Each row of a before or after table is a point. One or more steps were done to the points. Then noise was added and the rows were shuffled. The steps act on columns, c1 being the first. What was done? A step turns or swaps two columns, mirrors them in a line or flattens them onto one, adds a multiple of one to another, or multiplies or shifts one. Angles are multiples of 10 degrees, from the lower column toward the higher: turns from -170 to 170, lines from 10 to 170 but not 90. Use the fewest steps. Two steps may share a column if one is a turn and the other turns, adds or multiplies; they go together, in the order done. Otherwise the lowest column goes first.
In the rows, zero is written as 128.

Before:
[[167 142]
 [138 148]
 [174 122]
 [ 81 171]
 [175 165]
 [120 112]
 [127 148]
 [ 88  98]
 [129 179]
 [211 125]
 [105 118]
 [138 178]
 [138 158]]
After:
[[173  88]
 [162 181]
 [148 122]
 [ 92 161]
 [113 148]
 [178 127]
 [129  80]
 [160 124]
 [179 135]
 [139  45]
 [111 133]
 [147  92]
 [148 132]]
Steps: turn c1 and c2 by -80 degrees

Before, 8 rows:
[[153 146 157 140 149 132]
 [135 110 143 161 101 156]
 [100 120 119 149 126 140]
 [ 95 115 144 108 206 162]
 [ 89 122 168 155 106 143]
 [162 111 160 145 126  84]
 [146 114 133  12 158 152]
 [ 92 219  98 149 137 167]]
After:
[[150 104 107 119 114 125]
 [173  89 113 215  90 129]
 [128 151  90 116  76 200]
 [115 104  75 120 111 102]
 [108 100 127 109 105  94]
 [ 90 115 136 141 120 146]
 [ 81 114 143 109 172 134]
 [118 244 140 136 102 155]]
Steps: turn c1 and c3 by 120 degrees; turn c2 and c4 by 100 degrees; turn c5 and c6 by 100 degrees

Before:
[[136 120 106 112 120 137 120 153 119 132 130]
 [139 121 108 159 112 133 132 112 146 124 112]
 [143 139 139 130 110 121 129 125 125 134 130]
 [130 126 133 132 167 124 109 135 122 130 131]
 [142 164 133 156 110 131 137 115 121 127 130]
 [133 136 130 110 108 126 123 116 142 129 116]
 [131 126 118 114 149 108 133 113 125 117 137]
 [134 125  69 114 108 127 103 116 116 133  82]
 [138 126 136 119 112 135 123 111 127  96 119]
 [106 123 143 118 110 119 134 134 121 124 131]
 [131 139 132 115 152 135 142 130 122 131 121]
 [112 131 130 128 110 117 134 188 118 132 122]
 [141 202 114 174 116 130 129 155 144 129 132]
 [105 131 124 112 127 132 127 114 122 133 139]]
After, 14 rows:
[[134 120 107 111 136 118 121 179 118 127 129]
 [140 201 116 172 129 115 129 182 143 126 133]
 [137 126 136 122 136 111 124  95 126 129 126]
 [142 137 138 129 123 111 129 122 124 129 129]
 [137 119 109 160 134 111 132  94 145 132 114]
 [133 137 132 111 126 111 121 104 143 127 116]
 [105 121 145 117 121 109 134 140 120 129 132]
 [141 161 135 158 131 112 139 102 120 128 131]
 [112 132 132 128 116 110 134 247 118 128 123]
 [106 132 125 112 132 128 126 100 122 128 138]
 [130 142 133 116 135 150 141 134 121 131 121]
 [129 126 132 133 125 169 107 140 122 128 132]
 [133 125 119 112 110 149 135  98 124 127 138]
 [135 124  69 115 128 108 104 105 115 135  80]]
Steps: swap c5 and c6; multiply c8 by 2; flatten c10 and c11 onto the line at 100 degrees

Before, 8 rows:
[[111 146  65 169 161 141 132 118  99 141  79 124 158 122 102 120 136 150]
 [127 137 150 140 127 200 155 148 144 130 178 111  99 157 170 202  78 136]
 [ 90 155  80 130  99  87 129 147 131 144  82 163  97 130 203 105 193  88]
 [136 140 121 160 109 223  85  95 147  78 185 109 121 143 210 182  94 129]
 [164 100 122 162 136 120 169 167  83  96 126 148 117 151 126 104 129 116]
 [ 89 150 104 104 149  99  98 158 180 139  91 136 120 134 177 167 213 103]
 [184 128 174 116 122 156 150 146  79 111  54 162 119 168  64  97 112 129]
 [138 100 126 126 112 153 166 168 137 101  85 107 155 142  71 137  93 131]]
After, 8 rows:
[[106 144  70 150 164 159 128 117 157 142  78 124 158 118  93 121 135 150]
 [135 141 118  89 106 219  88  98 111  77 182 112 118 146 205 180  94 126]
 [ 89 151 105 130  80  87  93 156 155 138  91 141 120 135 182 168 214 108]
 [ 85 150  83 154 123 102 131 150 103 141  82 160  96 133 206 107 190  84]
 [124 137 146  90 112 187 154 149 133 132 177 115 102 158 169 200  74 138]
 [139 100 122 111 118 143 168 167 113 103  84 110 150 142  73 137  97 131]
 [162 103 125 156 174 145 170 163 129  96 130 149 112 150 121 106 124 117]
 [183 132 175 100 171 145 143 148 115 108  54 162 121 167  65  94 109 132]]
Steps: turn c4 and c6 by 40 degrees; turn c5 and c9 by 80 degrees

Before:
[[117 132 152  80  95 133 149  98 132 108 141  92 180 154 150 143 112  93
  108  68  90 144  98 105]
 [149  70 149 128 161 155 135 132 100 144  91 107  96  70 114 118  77 114
  149  84 142 186 111 163]
 [ 71 172 182 127 131 196 148 122 149 108 161 107 105 143  69 125 131 100
  119 157  82 155  87 110]
 [145  98 153  88  91 141 168  42  88 134 145  93 111 122 133 157 146 127
   91 137 160  76 159 145]
 [159 151 185 152  86 113 159 142 178  70 122  97 196 120 101  59  93 162
  103 139 108 137 162 178]
 [104 100  73 113 157 163 135 106 120 118 112 162 174 164 125 137 175 111
  137 147  94 193 126 101]
 [141  98  90 111 125 134 161  89 170 119 143 107 177 132 158  85 118 111
  125 115 164 151 134 122]
 [ 57 116 106 107 143 198 112  78 113 126 118 125 138  79 132  45 176 125
  134 159 108 111  83 145]
 [ 88 161 165 145  97  76 101 114 151 124 129 153 158 134 200 110 130 121
  132 181  69 141  76 163]
 [148  71 113  77 129 102  61  53 165 128  99 157 114 112 115 149 113  91
  143 139 128 123  77 153]
 [ 90 156  90 110 126 135 110  88 128 160 137  75 117 195 126 101 140  61
  146 139 142  87 115 146]
 [148 120 195 116 132 102 123  85 141 116 102 112 182 114 181  86  55 159
  138  88 125 142 106 113]
 [ 96 104 145 134 157 120  83 138  93 119 211 130 191 145 156  79  99 141
   62 136  49  38 121 129]]
After, 13 rows:
[[ 67 172 117 134 136 197 112 122 149 109 159 106 106 183  69 122 131  99
  117 158  84 154  86 109]
 [105 100 174 135 184 161 104 106 118 115 113 162 172  89 126 134 174 113
  137 147  93 192 126 101]
 [ 57 115  95 156 159 197 157  78 113 124 120 124 139  91 131  46 175 125
  133 157 107 113  83 148]
 [145 100 100 171  53 145  96  39  88 136 145  95 113 148 132 157 148 127
   89 137 159  77 161 143]
 [ 97 106 156 126 186 121 167 139  95 120 209 132 191 149 155  78 100 139
   62 138  49  39 121 125]
 [158 150  93 137  44 115 107 142 182  71 120  96 198 179 100  57  91 163
  104 139 106 140 162 177]
 [140  99 131 150 121 133  91  86 170 121 142 108 176  94 159  86 120 111
  125 114 166 151 136 120]
 [ 88 161 130 158  66  74 155 115 152 125 130 155 158 165 199 108 128 122
  133 178  69 142  75 164]
 [ 90 156 206 149 124 135 118  87 126 161 137  76 116 117 125  99 139  61
  145 138 143  87 114 145]
 [148  71  70 124 191 155 140 131 101 144  92 108  97 127 114 118  75 113
  151  85 142 186 112 163]
 [148  72 142 153 128 100 194  52 167 130  98 157 114 109 116 148 112  91
  141 138 126 122  78 153]
 [148 119  98 160 135 103 145  85 143 115 103 113 182 187 179  86  54 157
  138  89 124 141 106 113]
 [118 133 135 110  62 133 103  98 130 109 142  92 179 160 151 143 113  94
  108  69  92 144 100 104]]
Steps: turn c3 and c14 by 70 degrees; turn c3 and c7 by 160 degrees; add -1 times c8 to c4; multiply c5 by 2

Before, 11 rows:
[[130 124 113 143 171  90 105 182 178 116 134 129 151 155 160  78 132  61
  182 169 174 101 113 125  93 118 130 174 113 157 104  75 151 127 175 130
  129 212 102 183 134 142 161 113 128 122 160  92 107  88 191 108  82 164
   78 181 181 108 122 157 161 200 173 116]
 [100 131 159  45 122 142 126  92 117 112  74 124 160 180 113 106 151 125
   85 116 123 142 136  91 101  90 166 123 178 128 144 140 141 182  93 119
  168 104  92  86 126 137 164 153 122 148 101 170 178 138  91 117 129 147
  176 149  94 151 166 127 134  90 105 118]
 [123  82 126  75  83 144 125 143 138  88  62 146 159 168 118 106 150 123
  106 124 102 128 166  71 151  79 179 148 161 152 123 116 120 119  98 157
  187 131 121 116  80 139 119 128 121 152 142 156 189 188  82  91 134 144
  129 152  69 186 122 101 113 104 108  99]
 [102 127 124 126 113 127 126 133 110 123 112 134 160 149 118 118 133 133
  107 115 114 133 163 126 135  87 111 160 189 136 141 113 175 156  94 142
  154 148 126 129 115 105 122 215 113 136  91 188 140 182  66 148 112 151
  127  96  45 160 119 130 100 103 102 144]
 [157 143 116 136 156 110 158  84 145 132 180  46 144 123  96 122 174 142
  143  76 180 182 100 117 137 161 130  48  88 170  63 111 134 114 108 181
  162 130 101 104 134 132  94  91  98 111 139 135 119  96 165 130 144 118
  159  85 102 166 118 135 164 165 112  94]
 [184 113 118 146 156 127 145  97 140 147 203 103 164  91  95 125 138 128
  122  46 155 139  91  75 159 160  87  70  57 182  77 106 111 148 108 116
   94 143 102 108 184 116 132  62  56 121 132 113 141  91 160 122 160  84
  174  80 110 154 100 124 227 147 113 116]
 [103  78 124  53  89 118 104  87 135 124 130 135 186 173  99 114 138 124
  117  99 128 118 176  88 159 146 147 170 174 126 147 131 168 151  94 153
  182 109 122 119 117 142 132 187 135 178 163 173 137 168  96 159 133 111
  114 121  86 160 138 103  71 124 103 132]
 [126 154 145 149 190 109 115  90 131  70 164 102 198  80 101 115 105  79
  137  68 168 173 150 124 125 163 144  59  79 182  49 137 128 109 144 139
   81 151 131 125 133 119 104  41  84  98 142 116 123  82 192 133 143  92
  139  68  89 145 138 120 202 165 101 100]
 [ 90 119 105 111 162  82 155 199 155  97 115 198 138 158 141  74 117  58
  169 201 166 100 116 121  93  66 109 122  96 111 145  58 145  92 206  90
  151 142 108 216 151 147  98 122 147 126 171  91 136 134 121 110 140 150
   85 181 163 101 188 162 204 151 142 145]
 [174 129 123 158 181 118 187  56 105 103 174 110 179 129 129 112 133 122
  176  47 142 140  77  94 138 187 137  38  91 157  52  61 133 119 172 129
   80 155  93 138 177  73 136  95  54 119 146 102 117 119 150 159 182 115
  161  82  96 138 104 137 180 155 153 119]
 [107 109 129  94 116 134  83 128 127 130 107 172 170 149 130 124 165 122
  102 109 109 136 152 101 133 130 126 130 172 116 124 137 157 157  87 147
  154  81 128  76 124 120 135 190 141 111 146 119 152 187  87 117 129 187
  134 131  79 168 150  82  76  73 127 103]]
After:
[[103 126 124 127 113 122 127 132 110 123 150 133 160 148 118 119 133 133
  109 116 115 133 165 126 135  87 111 119 189 135 141 113 177 156  95 142
  155 109 126 130 115 105 121 215 113 135  89 188 137 181  67 148 113 144
  159  97  43 160 120 131  99 104 102 144]
 [130 123 111 145 171 135 104 184 178 117 165 129 152 154 161  77 133  62
  232 169 175 102 111 124  93 117 129 159 115 157 104  75 152 127 173 129
  128  36 102 183 133 142 162 114 128 123 161  91 114  88 192 109  82 121
  189 181 181 108 122 158 159 201 173 116]
 [123  83 126  75  83 111 125 143 138  89 143 146 161 168 118 105 151 123
  106 124 101 128 166  71 150  78 179 121 160 152 123 116 119 119  97 158
  188 131 121 116  81 139 120 127 120 152 140 156 169 187  82  93 135 194
  148 152  69 185 123 100 112 104 108  98]
 [102  78 124  53  89 143 103  87 134 125 112 136 188 172 100 114 138 124
  132 101 129 117 176  89 158 145 147 127 175 124 146 131 167 150  94 152
  182 142 121 119 115 142 132 187 135 178 162 173 134 168  97 158 134 125
  174 121  87 159 138 103  71 124 103 132]
 [184 111 119 145 156 122 144  95 140 147  84 101 163  91  95 125 137 127
   74  46 156 139  91  75 159 161  87 105  57 183  77 106 112 149 108 117
   93 112 102 106 183 117 132  62  56 121 132 114 135  91 159 123 160  53
   58  81 109 154  98 125 227 148 114 115]
 [ 91 118 105 112 162 166 155 200 155  98 151 198 139 158 141  74 118  58
  211 203 165  99 116 120  93  65 110 172  96 113 144  59 144  92 207  91
  150  99 109 216 152 147  98 124 146 127 171  91 135 135 119 110 141 140
  137 181 162 102 188 162 203 151 141 145]
 [125 154 145 150 189 136 116  91 133  70  92 101 199  80 100 115 106  79
  126  67 169 173 151 123 124 163 144 142  78 182  48 137 129 110 144 139
   81 100 132 124 133 118 104  41  85  97 143 117 124  82 192 132 142  93
   59  68  89 146 138 120 201 165 101 101]
 [174 129 124 159 182 128 185  57 104 103 117 110 181 128 128 113 133 122
  142  48 142 138  77  93 138 187 136 128  91 157  52  61 134 120 171 128
   79  99  93 136 176  74 135  95  54 119 147 102 118 119 150 161 182  82
   32  83  96 140 103 135 179 156 153 121]
 [108 109 129  94 116 138  84 128 126 129 188 171 170 149 131 124 166 121
   96 110 107 136 152 100 133 130 127 120 171 116 123 138 156 158  88 148
  155 174 128  75 125 119 135 191 143 110 146 119 144 186  88 117 129 149
  128 132  78 169 149  83  75  74 128 103]
 [157 143 115 137 156 146 157  85 144 132 117  46 143 122  98 122 174 143
  113  76 179 184 100 116 137 161 130 126  88 170  64 112 134 114 109 182
  161 120 100 105 133 131  92  90  99 111 138 135 122  97 166 130 143  76
   44  86 103 165 116 136 165 167 112  93]
 [100 132 158  45 122 124 127  92 117 112 146 125 160 181 111 105 152 124
   38 114 121 142 135  92 101  91 167  85 177 128 144 139 141 181  93 120
  167 153  92  87 125 138 165 154 122 147 100 170 163 138  92 117 128 182
  106 148  94 151 165 126 134  93 104 118]]
Steps: turn c6 and c38 by 160 degrees; turn c11 and c54 by -90 degrees; add -1 times c55 to c19; turn c28 and c55 by 110 degrees; multiply c49 by 0.7
